Each point is reached from the start by the listed moves, each made once or not at all, plus a little noise. Say if it took an odd or an even number of moves. Then give how often each move was made.
(in the rows, 128 means zero)

Moves:
(1): [171 105 112]
(2): [147 165 125]
Start: [138 147 123]
Points:
[179 121 107] => odd (1, 0)
[158 180 123] => odd (0, 1)

Moves:
(1): [172 123 131 130 130 129 125 119 128 133 127]
(2): [139 187 121 126 131 144 133 138 138 139 131]
(3): [131 137 174 131 133 121 130 133 139 128 135]
(4): [126 139 118 196 132 122 133 115 118 117 140]
(5): [131 124 125 122 177 125 127 130 116 123 109]
(6): [114 113 139 134 122 187 137 133 142 119 118]
(7): [140 131 130 124 126 121 193 126 126 106 150]
(8): [138 114 129 136 120 132 131 185 112 129 147]
(9): [143 121 104 143 139 109 146 158 203 129 131]
Start: [151 135 109 137 126 108  94 137 128 142 100]
Points:
[179 143  73 215 138  80 183 151 191 112 134] => odd (0, 0, 0, 1, 0, 0, 1, 0, 1)
[141 136 151 205 179 152 108 134 132 117  93] => even (0, 0, 1, 1, 1, 1, 0, 0, 0)
[211 130 134 224 190 128 189 155 202 101 114] => odd (1, 0, 1, 1, 1, 1, 1, 0, 1)

Moves:
(1): [166 113 128 114 125 128 134 131 126 119 129 145 141 136 144 127 131 127
 126 130 132 120]
(2): [122 157 134 135 128 127 129 126 138 129 126 127 121 137 122 127 128 101
 126 131 144 121]
(3): [145 121 177 129 145 126 131 141 134 115 131 137 154 128 130 107 103 135
 148 119 123 133]
(4): [144 110 124 165 121 134 125 153 117 128 137 127 112 134 124 136 126 135
 119 103 123  97]
(5): [133 121 113 125 181 131 139 145 119 133 119 133 119 134 125 127 124 129
 121 131 125 126]
(6): [137 122 129 117 124 187 129 124 154 135 115 133 107 119 128 127 139 114
 136 141 133 118]
(7): [119 135 136 123 123 125 185 133 115 136 135 133 128 136 144 133 124 137
 121 125 131 124]
(8): [126 125 131 108 112 130 122 166 125 115 127 131 110 142 137 114 122 123
 116 129 112 131]
(9): [129 124 117 136 137 118 134 129 198 132 131 139 125 142 127 152 134 152
 128 119 118 139]
(10): [144 128 131 123 117 113 124 137 119 182 134 137 125 133 122 148 125 115
 144 110 119 133]
(11): [128 133 139 125 138 117 120 134 130 138 172 101 118 121 127 106 123 134
 106 128 128 140]
(12): [127 142 136 119 145 124 126 112 121 131 149 173 116 127 137 142 133 130
 132 123 123 126]
(13): [118 129 118 144 126 148 125 128 124 130 139 134 160 132 126 117 135 124
 124 137 115 140]
(14): [130 123 147 129 129 125 116 110 125 131 129 128 132 168 129 126 150 130
 134 132 128 118]
(15): [122 137 129 136 137 134 116 128 122 137 117 125 136 130 166 123 128 133
 130 129 135 129]
(16): [130 136 148 114 132 128 116 138 123 118 139 111 129 132 132 182 123 125
 124 133 137 146]
(17): [134 136 132 134 128 118 127 135 130 128 128 115 134 117 131 125 163 127
 130 121 103 115]
(18): [132 141 130 128 127 126 129 135 128 139 121 135 135 125 112 125 133 162
 113 127 136 134]
(19): [136 138 118 119 126 129 131 141 118 119 143 124 123 139 131 130 131 137
 169 123 139 121]
(20): [127 122 138 147 135 111 122 141 143 126 133 121 119 115 123 128 119 127
 136 186 120 138]
Start: [132 141 122 132 142 106 122 122 120 135 125 131 138 131 151 139 118 119
 127 142  95 126]
Points:
[195 188 222 126 184  72  94 158 120 178 156 188 160 142 184 196  92 124
 156 180 115 159] => odd (1, 1, 1, 0, 0, 0, 0, 0, 0, 1, 0, 1, 0, 0, 1, 1, 0, 1, 0, 1)
[185 157 191 176 183  58  90 192 102 184 216 138 126 121 191 133 118 143
 194 136  57 108] => odd (0, 0, 1, 1, 0, 0, 0, 0, 0, 1, 1, 1, 0, 0, 1, 0, 1, 0, 1, 1)
[172 157 194 179 186  84  81 176 153 194 220 150 168 143 191 192 130 150
 129  84  42 148] => even (0, 0, 1, 1, 0, 0, 0, 0, 1, 1, 1, 1, 1, 0, 1, 1, 1, 0, 0, 0)
[221 130 163 103 185  93 185 231  64 159 175 224 118 186 200 149  82 137
 172  81  69  83] => odd (1, 0, 1, 1, 1, 0, 1, 1, 0, 1, 0, 1, 0, 0, 0, 0, 0, 0, 1, 0)
[196 143 203 126 195 130  91 155 203 197 208 177 161 136 207 191 103 128
 154 190  68 183] => odd (1, 0, 1, 0, 0, 1, 0, 0, 1, 1, 1, 1, 1, 0, 1, 1, 0, 0, 0, 1)
[151 145 121 116 207 139 128 177 209 153 126 198  72 139 145 156 124 165
 113 202  66 140] => odd (0, 0, 0, 0, 1, 1, 0, 1, 1, 0, 0, 1, 0, 0, 0, 0, 0, 1, 0, 1)
[164 139 198 134 158 133 103 162 210 193 154 217 138 181 143 147 136 153
 157 183  41 158] => even (0, 0, 1, 0, 0, 1, 0, 1, 1, 1, 0, 1, 1, 1, 0, 0, 0, 1, 0, 1)
[215 107 174 166 219  87 128 209 184 122 137 154 149 151 143 202  86 188
 119 167  87 136] => even (1, 0, 1, 1, 1, 0, 0, 0, 1, 0, 0, 0, 0, 0, 0, 1, 0, 1, 0, 1)
